Every row gives one point. The ring and each string are closed loops that go straight from each point to the next, and from the last back to the first. Before rounding, they use only three directions, however many columns there are. Count how often each string passes through the ring. Passing back the other way cancels.
In the rows, 128 means zero.

Ring:
[[145 177 101]
 [122 174 120]
 [ 96 151 143]
 [ 81 105 156]
 [ 86  72 147]
 [101  57 119]
 [125  64  87]
 [146  86  67]
 [166 123  62]
 [169 154  73]]
String (18 x 3):
[[ 97  63 176]
 [117  97 144]
 [ 77 119 108]
 [ 54 119 132]
 [ 67 105 194]
 [ 93  98 200]
 [125 108 134]
 [ 89 115 117]
 [102 115 108]
 [110 113 108]
 [ 67  92 104]
 [ 62  39 137]
 [ 97  32 151]
 [131  61 152]
 [113  89 118]
 [ 92  93 102]
 [ 70  59 125]
 [ 84  36 179]]
Times through: 3

Ring, 9 rows:
[[165 171 135 190 173 140  76 131]
 [140 209 129 180 174 119 106 132]
 [105 215 138 155 167  91 165 135]
 [ 92 189 146 137 158  77 199 137]
 [ 96 116 157 119 143  76 220 138]
 [115  74 164 123 139  91 204 137]
 [139  53 171 139 141 113 171 137]
 [167  64 170 167 152 141 116 134]
 [176 125 149 189 167 151  74 131]]
String (14 x 8):
[[151 167 179 193 173 143 105 137]
 [149 148 180 185 168 138 116 137]
 [148 126 122 155 156 115 121 130]
 [183 105 106 172 159 140  67 126]
 [198 103 127 192 165 161  42 127]
 [203 124 156 215 175 179  27 130]
 [190 142  95 188 169 147  39 125]
 [175 164  71 173 167 127  56 123]
 [166 209  88 188 177 130  56 126]
 [145 234 152 202 185 136  87 134]
 [141 239 113 185 180 119  91 130]
 [142 218  86 169 173 108  95 127]
 [141 157  97 151 159 103 120 128]
 [142 159 142 169 165 120 122 133]]
Times through: 0

Ring:
[[169 104 129 131 158 155 108 107 105 142 166 217]
 [154 179 108 108 125 178  74 158 115 139 158 199]
 [ 92 207  71 110  84 175  64 196 129 121  93 147]
 [ 34 125  70 153  74 138 101 153 132 109  19 100]
 [ 60  43  70 171 127 109 145 114 120 104  38 132]
 [112  26  87 164 166 110 154  95 108 114  94 179]]
String:
[[138 165 149 124 102 181  69 122 116 153 140 178]
 [114 131 103 134 117 155  97 136 118 129 108 167]
 [139 150  71 115 141 156  97 170 115 120 138 195]
 [167 164  65 101 159 163  94 181 112 121 171 222]
 [199 169 136 103 150 184  75 136 106 153 207 237]
 [188 145 182 121 133 185  74  91 105 168 192 220]
 [144 121 169 139 116 169  86  87 111 157 141 183]
 [130 113  97 134 139 148 109 132 113 127 124 186]
 [145 102  58 126 171 135 126 154 110 111 139 208]
 [197  62 118 134 200 138 135  95  96 136 192 249]
 [184  53 143 145 184 140 132  72  97 145 177 233]
 [163  59 165 153 157 146 121  59 101 152 154 208]
 [149  67 174 156 140 150 113  57 104 155 140 192]
 [172  44 183 158 162 145 124  39  98 159 162 214]
 [136  84 146 149 134 149 110  84 109 144 127 184]
 [125  99 104 141 138 144 113 120 113 128 117 181]
 [139  97  45 127 174 130 132 161 110 105 132 206]
 [161  96  51 122 188 132 133 157 106 109 156 225]
 [136 112  75 129 153 142 116 147 112 118 130 196]
 [124 119 108 135 128 152 102 127 115 131 118 177]
 [160 134  73 115 163 152 107 160 110 121 159 216]
 [184 160  94 103 161 169  90 160 108 134 190 232]
 [187 183 145 103 133 191  65 136 109 157 196 223]
 [164 181 179 116 102 196  55 110 113 168 170 194]
 [136 158 142 125 106 177  74 123 116 149 136 178]
 [120 141 109 130 116 160  90 137 117 133 117 172]]
Times through: 3

Ring, 7 rows:
[[171 103 154 166 102 147 146 119  88 127  71 149  96 178]
 [163 148 114 161  83 136 135  85  98  72 111 191  66 158]
 [128 170  99 145 102 122 113  91 123  80 157 171  66 110]
 [109 166 112 132 129 116 105 113 131 122 160 127  72  86]
 [ 99 122 148 135 157 122 106 156 137 182 145  77 115  84]
 [123  54 178 169 144 144 124 179 131 189 116  88 178 132]
 [150  53 180 177 126 152 139 164 111 171  86 111 163 165]]
String:
[[180 134 104 184  54 146 142  71  97  28 117 239  85 185]
 [154 126 114 174  81 140 129  97 115  67 135 198 105 153]
 [140 152 130 139 119 127 125 110 104 128 109 132  60 127]
 [137 193 107 126 113 118 120  85 102 103 120 147  19 114]
 [126 199  74 142  88 116 107  67 127  43 179 200  44 101]
 [122 143  98 163  95 128 109 102 140  68 181 187 112 111]
 [124 126 121 160 111 131 114 121 133 106 157 154 117 116]
 [116 153 132 130 140 120 113 126 120 152 130 103  71  97]
 [122 121 136 151 127 130 116 133 128 137 139 124 113 113]
 [ 99 104 137 155 138 128 104 153 151 149 171 111 150  91]
 [ 80 110 163 127 182 119  99 181 147 223 149  36 132  63]
 [100 106 172 129 176 124 111 176 128 226 116  38 117  88]
 [127 116 156 142 142 131 123 145 114 173 107  92 101 120]
 [130  76 157 170 126 142 124 155 128 152 126 121 158 135]
 [135  10 178 203 118 160 129 184 141 156 131 130 238 159]
 [147  14 209 182 143 159 142 196 113 215  69  77 199 170]
 [160  40 203 172 138 156 149 177  95 207  47  83 157 180]
 [173  35 186 192 108 163 153 158  97 156  62 134 170 199]
 [166  60 156 194  91 157 143 136 110 111 101 171 163 184]
 [146 112 145 159 115 138 131 127 108 133 105 135 105 145]
 [166 134 147 148 111 138 143 109  83 134  67 135  58 163]
 [183 159 131 147  91 137 150  81  68  99  57 167  23 178]]
Times through: 1
String (21 x 14):
[[142   7 181 205 115 162 134 182 135 155 120 134 235 169]
 [153  20 190 193 122 161 142 178 117 173  87 116 202 178]
 [160  53 195 169 134 154 147 168  94 196  52  90 144 176]
 [151  96 170 153 132 142 138 145  97 175  72 100 105 154]
 [148  96 160 160 123 142 135 140 104 155  90 118 115 152]
 [150  66 154 186 102 151 134 142 120 121 116 156 165 164]
 [157  46 169 192 106 157 140 154 115 138  99 146 179 177]
 [143  81 153 173 114 145 130 143 119 135 116 138 146 150]
 [137 108 158 149 134 136 129 142 109 166  97 103 104 134]
 [132  62 191 156 155 144 132 181 113 216  81  63 149 139]
 [119  66 193 148 168 139 125 189 119 233  89  43 150 122]
 [122 106 165 141 152 131 122 158 117 193 104  75 111 116]
 [125  87 150 166 126 139 120 150 132 146 136 124 150 127]
 [114  73 152 171 131 139 114 162 145 151 153 118 177 117]
 [121 103 148 155 133 133 118 147 128 154 132 112 130 117]
 [122 122 151 140 142 128 119 143 118 169 116  94  99 113]
 [ 94 122 172 116 186 118 108 175 126 239 113  22  97  76]
 [ 88  74 181 141 181 129 106 198 146 235 136  33 165  82]
 [103  35 178 176 151 144 113 197 154 194 149  82 219 113]
 [129  61 155 183 117 146 122 158 138 138 141 137 184 139]
 [133  81 156 169 124 142 126 151 124 149 121 123 150 138]]
Times through: 0

Ring (9 x 14):
[[167 135  85 135 184 117 154 107  94  96  95 145  71 140]
 [147 165 109 132 146 118 108 109 123 115 132 100 112 129]
 [122 169 140 130 102 115  60 111 146 141 159  71 164 119]
 [110 157 148 131  81 118  46 107 155 149 156  76 187 112]
 [100 126 139 135  67 129  50  96 160 149 129 110 201 104]
 [111  88 120 140  89 132  87  91 139 136  90 159 176 109]
 [131  73 111 141 128 122 121  96 109 124  75 179 139 123]
 [157  77 101 140 176 109 157 106  78 109  72 184  91 141]
 [171 108  86 138 196 111 169 108  77  96  80 168  63 145]]
String (20 x 14):
[[ 97  81 105 142  65 151  81  77 162 133  71 177 193  95]
 [100  74 126 141  72 134  76  88 146 144  86 165 196 104]
 [124 103 144 136 114 106  86 109 116 143 121 126 162 126]
 [125 114 109 137 113 130 100  95 134 124  98 145 148 116]
 [ 90 106 115 139  49 151  57  79 178 140  94 147 209  90]
 [ 77 128 152 135  24 137  15  90 188 164 139  97 244  90]
 [ 97 151 174 131  60 109  20 111 159 168 174  59 217 111]
 [ 96 170 139 131  53 135  29  97 184 149 155  72 208  98]
 [121 150 116 134 100 131  77  98 151 129 126 107 159 112]
 [132 144 126 133 122 116  89 108 129 130 132 104 143 124]
 [138 165 150 129 132  96  76 123 118 140 167  66 141 135]
 [131 195 126 129 114 120  68 111 150 129 163  60 145 120]
 [127 179 115 131 108 129  75 103 154 125 144  82 148 115]
 [132 140 119 134 122 120  93 104 131 127 123 114 141 122]
 [129 151 148 131 117 103  71 116 126 143 155  81 155 128]
 [ 98 180 178 128  58 107   7 115 168 169 196  30 218 111]
 [ 83 155 156 132  33 132  10  97 188 163 159  71 235  94]
 [107 127 156 134  81 112  51 107 143 155 144  96 194 115]
 [129 119 124 136 120 117  95 104 124 131 115 128 147 123]
 [114 106 105 139  93 140  92  87 148 127  88 155 165 106]]
Times through: 0
String, 25 rows:
[[ 94 164 165 130  53 118  16 107 172 164 174  56 220 105]
 [115 165 170 129  92  99  39 120 140 159 182  51 186 123]
 [112 185 165 128  84 106  30 117 155 157 189  37 189 118]
 [113 192 142 128  82 122  39 108 167 144 174  49 181 111]
 [120 196 152 127  95 111  42 116 155 147 185  38 172 119]
 [128 181 160 128 113  97  54 123 133 149 184  45 160 129]
 [134 159 159 130 126  92  69 124 117 147 170  65 151 135]
 [119 186 173 127  97  96  34 124 142 158 197  30 180 125]
 [102 190 166 128  64 113  15 113 171 161 192  32 207 110]
 [106 152 125 133  74 136  55  95 169 139 133  99 186 103]
 [124 127 113 136 109 129  92  98 138 127 110 129 151 115]
 [129 124 128 135 119 115  91 106 124 133 122 120 149 124]
 [101 115 107 138  68 149  71  82 169 132  94 145 188  96]
 [ 90  97 112 140  50 153  62  77 176 139  86 157 208  90]
 [ 94  80 122 141  61 142  69  83 158 143  85 164 204  98]
 [113  83 134 139  96 119  85  98 127 143 100 151 177 116]
 [107  65 114 142  86 137  94  85 138 135  70 183 180 106]
 [113  64 124 141  96 126  96  92 125 138  79 176 174 114]
 [125  88 136 138 117 110  96 105 112 140 106 145 158 125]
 [104  64 122 142  80 134  87  87 138 140  76 178 188 106]
 [ 93  71 106 143  58 153  78  75 164 135  65 185 201  92]
 [107 101 101 140  80 148  87  82 158 127  81 162 175 100]
 [129 119 113 136 119 125 101  99 129 125 105 137 144 119]
 [103 121 108 137  71 147  71  84 168 132  99 139 185  97]
 [ 85 143 141 134  37 140  24  91 188 155 139  93 226  92]]
Times through: 0

Ring:
[[142 147 155 137 114 159 144 124 120 138 160 125 154 109]
 [135 130 131 122 129 102 130 125 122 147 120 117 140 131]
 [125 109 105 110 144  60 109 133 132 136  82 110 123 153]
 [132 123  84 124 157  74 104 139 132 129  94 116 115 157]
 [147 150  75 146 164 115 111 141 126 125 130 125 115 149]
 [156 169  94 163 153 174 124 142 125 114 172 135 126 127]
 [147 158 139 157 125 204 133 141 131  99 184 134 143 106]
 [140 147 167 147 107 206 139 138 133  99 182 131 154  96]
 [140 146 171 141 105 191 145 130 127 117 175 128 158  97]]
String:
[[116  94 112 103 139  54 102 138 141 122  70 108 121 155]
 [110  80  82  93 157   7  84 143 147 121  34 102 105 177]
 [142 139  54 133 176  65 102 138 125 140  97 118 106 168]
 [153 162  86 151 158 130 123 134 118 138 147 128 124 140]
 [143 145 100 141 148 126 118 137 127 125 135 124 126 138]
 [130 122  99 128 148 106 104 146 140 106 110 119 118 146]
 [152 159  56 154 176 119 106 145 127 121 135 128 107 155]
 [162 176  48 164 182 131 113 141 118 132 151 132 109 152]
 [161 176  70 162 168 141 123 135 114 140 159 132 120 142]
 [140 140 103 138 147 123 117 138 129 122 131 123 126 138]
 [123 108 101 117 146  83 100 145 143 108  90 114 117 151]
 [123 104  73 112 164  41  90 144 141 121  65 110 105 171]
 [133 121  72 120 165  51 101 137 129 139  81 113 110 167]
 [141 140  98 133 149 103 119 132 123 139 122 121 126 143]
 [134 129 114 126 139 103 119 133 129 131 116 118 130 139]
 [115  93 128  98 129  54 110 132 137 132  72 106 130 148]
 [117  97 133  97 126  50 117 126 131 146  74 105 135 146]
 [141 139 120 124 136  90 133 119 113 165 119 116 139 136]
 [145 148 121 137 136 126 133 126 118 146 141 123 139 128]
 [134 131 132 130 128 130 125 134 130 123 132 121 138 126]
 [120 105 154 108 114  99 124 130 135 127 104 112 144 127]
 [133 126 138 116 124  91 133 120 119 157 113 114 145 131]
 [142 142 118 126 138  91 134 118 112 168 121 117 139 136]
 [142 142 108 128 143  92 129 123 115 160 119 118 134 140]
 [122 104 112 102 140  41 113 127 128 150  71 107 127 155]
 [110  82 117  91 135  31 101 135 142 129  52 103 122 158]]
Times through: 4
String, 26 rows:
[[117  99 148 102 117  81 120 130 136 130  90 109 140 134]
 [130 123 132 122 127 110 123 132 131 128 118 117 137 131]
 [148 153 110 142 142 130 130 129 118 143 145 125 135 131]
 [131 120 104 112 145  53 118 124 121 159  87 110 128 152]
 [106  74 117  84 135  12  99 134 142 134  38  99 121 163]
 [117  96 118 104 135  62 105 138 141 121  76 109 124 150]
 [130 122 117 124 137 105 115 137 134 121 113 118 129 138]
 [120 100  93 109 151  54  96 143 143 116  71 110 113 161]
 [142 138  47 135 181  67  97 142 129 132  96 119 101 171]
 [163 179  55 163 177 129 119 135 113 144 153 132 114 149]
 [142 144 110 140 142 135 121 137 128 122 140 125 130 132]
 [136 133 106 136 144 127 112 143 135 110 128 123 124 137]
 [158 170  58 164 176 144 110 145 125 117 154 133 110 148]
 [170 191  44 177 185 155 117 142 115 130 172 138 110 147]
 [158 171  88 158 157 151 127 134 117 135 163 132 127 134]
 [134 130 120 131 135 127 117 139 134 114 128 122 131 132]
 [129 118  93 125 151  93 101 146 141 108 101 118 115 151]
 [135 125  54 128 176  59  93 145 134 124  85 116 101 172]
 [143 140  56 133 175  65 103 137 124 143  98 118 107 167]
 [142 143  97 136 150 108 119 133 124 136 125 122 126 142]
 [121 105 118 110 136  75 109 137 138 122  88 111 126 146]
 [102  69 126  82 129  18  98 136 146 125  38  99 123 160]
 [120  99 114  98 138  32 112 126 129 153  64 104 127 156]
 [149 153 103 137 147 108 131 123 112 159 134 122 134 137]
 [144 144 114 131 140 103 132 122 115 158 127 119 137 135]
 [130 120 133 112 127  77 128 121 121 156 101 112 141 137]]
Times through: 2

Ring, 8 rows:
[[141 177 117 160 125 147 167 137  89 137 140  91 189  81]
 [125 185  89 155 121 148 174 117  90 152 107 103 189  59]
 [ 94 168  71 123 119 165 165  71 125 148  75 154 157  79]
 [ 89 134 104  92 125 175 137  60 160 123  95 188 117 137]
 [112 106 152  81 136 159 104  91 161 122 131 180  96 166]
 [152  94 200  92 148 130  81 149 135 135 176 138 100 165]
 [168 107 207 114 148 125  92 172 115 131 196 109 122 156]
 [162 146 171 147 136 140 135 163 100 120 186  90 164 128]]
String (26 x 14):
[[ 73 100 128  56 128 196 113  32 208  87 108 237  74 206]
 [110 112 138  82 136 150 106  92 151 144 113 175 101 139]
 [ 75 109 120  65 126 194 120  36 198  93 104 228  84 192]
 [ 78 126 110  82 122 195 137  41 185  92 105 211 105 176]
 [106 140 120 109 126 172 141  83 148 112 122 164 132 142]
 [123 141 121 114 132 141 130 112 118 157 112 137 139  97]
 [ 99 160  78 116 123 152 152  81 120 165  72 151 149  71]
 [116 156 105 125 126 152 149 102 117 146 107 136 153  93]
 [108 169  94 134 120 170 167  89 124 124 109 140 165 102]
 [112 201  64 163 114 161 194  99  91 146  91 108 202  49]
 [138 198  85 172 122 134 181 138  65 171 108  75 208  27]
 [144 157 128 141 133 129 140 144  89 164 131  98 166  74]
 [150 157 133 143 134 124 138 152  84 167 135  91 167  72]
 [153 182 125 172 127 140 169 155  76 139 153  72 199  74]
 [146 190 120 178 121 159 184 142  86 112 160  79 207  92]
 [132 176 119 157 122 166 173 121 107 108 149 107 185 110]
 [139 150 132 132 133 135 136 135 101 153 133 111 156  92]
 [140 182 100 159 126 131 164 139  74 171 114  85 191  44]
 [123 205  59 169 117 139 190 117  68 180  80  88 210  11]
 [ 95 199  47 151 111 170 196  74 106 145  70 131 192  52]
 [101 165  89 127 120 172 165  79 131 125 100 151 157 104]
 [ 58 179  29 112 108 192 186  20 150 134  36 192 154  82]
 [ 86 149  78 100 122 164 146  60 142 151  67 177 131  95]
 [116 134 119 103 133 141 123 103 125 162 101 150 127  99]
 [115 135 130 109 130 160 132  97 139 124 126 155 131 135]
 [ 69 112 118  67 123 207 129  25 208  73 109 235  87 208]]
Times through: 0
String (28 x 14):
[[ 65 151  75  97 114 205 165  25 179  92  82 209 127 151]
 [ 63 157  59  98 114 194 166  25 166 118  60 203 132 119]
 [ 91 152  79 105 123 160 147  67 135 156  70 168 136  88]
 [121 142 115 113 132 136 129 111 114 168 102 136 139  85]
 [105 144 114 112 125 172 145  82 145 115 117 162 137 134]
 [ 60 142  81  87 114 211 158  16 192  82  84 223 115 169]
 [ 55 121  90  64 119 208 138   8 207  88  78 244  89 184]
 [104 109 134  77 135 154 105  82 158 140 108 185  95 145]
 [133 128 145 110 137 136 116 125 120 151 132 134 129 115]
 [124 128 147 109 133 158 125 109 139 118 144 149 127 148]
 [147 108 177 100 145 126  93 144 123 152 155 131 113 135]
 [179  73 239  87 161 101  50 189 120 156 202 117  87 165]
 [174  86 237 101 153 128  73 177 131 114 221 119 102 193]
 [149 118 189 117 139 154 114 141 136  98 192 130 128 177]
 [136 136 151 121 134 149 128 127 124 125 152 129 140 133]
 [175 120 198 128 147 115 100 184  96 148 190  89 139 127]
 [188 115 220 133 150 114  95 200  95 134 217  79 140 145]
 [171 118 211 129 144 140 108 173 118 102 217 102 137 174]
 [147 128 173 122 137 148 120 140 125 114 176 123 137 153]
 [141 133 152 120 137 137 121 136 114 143 147 122 139 118]
 [173 104 204 110 152 104  80 183 101 166 179 101 118 125]
 [180  67 249  83 162 105  46 188 127 147 211 122  81 180]
 [143  86 204  82 147 143  78 133 154 116 180 158  87 191]
 [120  96 176  79 139 163  96 101 169 102 158 180  89 195]
 [100  93 158  65 136 175  98  72 187  99 136 207  78 201]
 [106 108 135  76 136 150 102  86 155 146 106 182  95 139]
 [116 131 126 102 133 148 123 101 133 148 112 154 125 116]
 [113 141 124 113 128 164 139  95 139 121 125 154 136 133]]
Times through: 0

Ring (7 x 14):
[[119  97 129 143 133 165 154 152 116  96 149 161 116 123]
 [143 122 130 112 155 110 124  99 118 107 129 117 103 130]
 [154 136 133 101 159  59  92  62 133 135 105  83 103 127]
 [141 125 137 124 138  54  85  76 153 162  95  89 121 115]
 [126 111 134 140 122  95 101 112 150 159 112 119 150 114]
 [113  97 129 151 115 153 130 153 133 134 140 157 169 117]
 [108  88 128 157 118 184 157 174 120 106 156 177 146 120]]
String, 23 rows:
[[137 122 141 135 127  29  71  69 172 187  77  79 121 106]
 [141 127 131 116 139  85  91  91 138 152 115 104 157 124]
 [133 118 131 126 135 108 108 109 134 139 124 121 147 123]
 [126 113 131 137 120 111  99 121 144 160 122 127 183 118]
 [106  91 133 166 102 137 121 155 151 157 127 153 172 108]
 [114  96 133 154 116 135 129 144 140 137 129 148 142 113]
 [124 107 130 138 128 133 125 132 130 128 134 140 145 121]
 [ 98  78 132 174 104 177 154 182 135 123 146 180 146 110]
 [ 94  74 127 174 104 216 171 205 120 104 167 202 162 116]
 [102  82 126 161 115 209 169 192 113  95 168 193 154 121]
 [ 94  70 131 179 108 203 179 198 123  94 158 196 117 112]
 [104  80 131 165 119 186 171 178 120  93 154 181 109 116]
 [115  92 128 146 134 185 169 165 108  80 159 173 108 125]
 [136 116 126 116 149 144 136 123 108  98 147 138 128 133]
 [137 118 129 119 146 124 125 113 119 112 135 128 124 129]
 [155 135 126  91 169 111 120  86 104  96 137 109 109 140]
 [156 136 131  95 168  83 111  71 116 108 120  95  88 134]
 [138 118 135 125 145  84 113  92 137 128 110 107  91 120]
 [134 115 132 127 139 105 115 107 133 130 121 120 122 122]
 [156 140 131  96 160  64  89  63 130 137 109  84 121 130]
 [161 145 139  99 159   7  65  30 153 164  77  52  91 121]
 [137 119 140 132 136  51  92  79 158 159  90  91  97 111]
 [137 121 143 136 131  24  76  65 173 181  73  76  97 105]]
Times through: 1
String:
[[131 117 131 130 129 104 102 111 139 150 121 120 160 120]
 [129 112 133 134 132 109 115 114 137 136 121 124 131 119]
 [129 112 136 138 130  89 106 105 147 148 109 114 122 114]
 [135 118 142 138 130  35  82  73 169 175  78  83  98 105]
 [154 138 140 111 149   9  64  40 162 175  74  58  99 115]
 [150 133 141 116 148  20  75  49 159 165  78  66  86 114]
 [137 119 137 129 139  69 101  86 147 145 101  99  99 115]
 [141 124 131 116 145  94 106  94 131 133 120 109 129 126]
 [155 139 132  98 158  63  88  64 131 139 108  84 122 130]
 [145 129 131 110 149  89 101  87 129 133 119 104 132 128]
 [143 126 131 115 146  89 102  90 132 136 117 106 129 125]
 [153 137 132 101 153  66  86  68 134 144 109  87 132 128]
 [151 136 141 115 144   7  63  42 166 181  71  59 102 112]
 [136 121 142 136 129  31  76  70 171 181  77  80 109 106]
 [137 123 137 130 129  56  80  82 159 175  94  92 142 113]
 [134 120 133 129 128  86  90 100 147 164 111 109 164 118]
 [116 103 134 155 108 109 102 131 156 171 115 132 176 109]
 [110  94 133 161 109 133 123 148 147 149 126 149 155 110]
 [116  98 133 152 119 131 128 140 140 135 128 145 136 114]
 [105  87 131 164 108 164 142 169 136 130 142 168 158 113]
 [ 97  80 127 170 102 201 156 195 126 119 161 192 180 116]
 [105  87 125 158 111 198 154 185 119 113 164 186 181 121]
 [126 109 126 131 132 154 131 140 118 118 148 149 164 127]
 [121 104 126 137 127 162 136 149 119 117 150 157 166 126]
 [103  86 125 160 109 202 154 188 119 114 165 188 186 121]
 [ 97  80 129 172 101 191 152 189 131 125 154 186 174 113]
 [105  87 133 167 108 151 138 162 142 135 134 162 146 110]
 [118 101 132 148 120 131 124 138 138 137 129 143 145 115]
 [133 118 128 124 135 120 111 116 128 135 132 127 161 126]]
Times through: 1

Ring (9 x 14):
[[157 157 145 155 146 124 105 184 138 155 122 160 105 131]
 [124 143 125 140 129 128 102 160 139 137 114 156  87 132]
 [107 129 112 133 116 131 111 127 134 124 118 144  94 130]
 [104 115 106 131 108 135 132  87 125 116 128 124 122 126]
 [115 111 108 130 113 140 146  69 116 117 133 109 147 124]
 [134 116 118 134 125 141 149  77 113 126 134 106 160 123]
 [167 135 140 149 143 136 146 114 116 146 139 117 168 123]
 [188 153 157 164 154 129 137 153 123 161 142 134 162 124]
 [186 163 160 167 156 124 122 180 132 165 137 150 140 127]]
String:
[[133 132 125 143 125 131 127 121 127 134 130 133 127 127]
 [103 119 106 123 118 139 120 104 126 119 113 129 105 128]
 [ 84 106  92 114 105 142 125  76 123 107 112 120 105 128]
 [ 93 100  95 128  93 138 152  42 117 103 141 104 146 123]
 [129 116 117 147 108 132 157  66 118 122 154 108 168 121]
 [145 132 130 149 126 131 140 110 123 136 141 125 149 124]
 [123 124 116 128 128 140 126 109 122 128 117 126 122 127]
 [105 100  98 109 121 153 144  55 108 111 113  97 141 124]
 [142 114 121 134 128 144 160  65 107 127 138  96 178 121]
 [174 129 142 156 137 136 166  86 109 143 157 102 200 119]
 [176 140 147 162 139 129 152 116 119 149 153 120 179 122]
 [150 134 132 142 139 136 133 123 121 141 128 126 142 126]
 [157 137 135 138 150 140 129 132 118 145 119 126 140 126]
 [193 154 159 161 162 132 135 157 121 164 137 132 163 124]
 [249 183 197 203 174 114 148 194 127 192 173 144 202 122]
 [212 170 175 186 158 117 137 180 130 175 159 147 171 124]
 [166 149 146 158 143 127 127 152 129 152 137 141 139 127]
 [144 145 134 139 146 134 107 163 131 146 110 148 104 130]
 [145 152 137 139 151 132  96 185 136 150 103 159  87 132]
 [165 169 154 161 152 119  95 212 144 163 120 173  93 133]
 [166 162 152 168 141 117 111 185 141 158 138 163 117 129]
 [139 141 131 145 133 129 117 146 132 141 125 144 115 129]
 [109 132 113 124 129 136 100 144 133 129 100 148  79 132]
 [ 84 128 100 114 119 136  86 147 140 119  89 157  49 135]
 [ 90 129 105 130 108 127  99 136 142 119 112 155  69 133]
 [120 133 121 151 109 122 124 121 136 128 140 143 117 128]]
Times through: 5
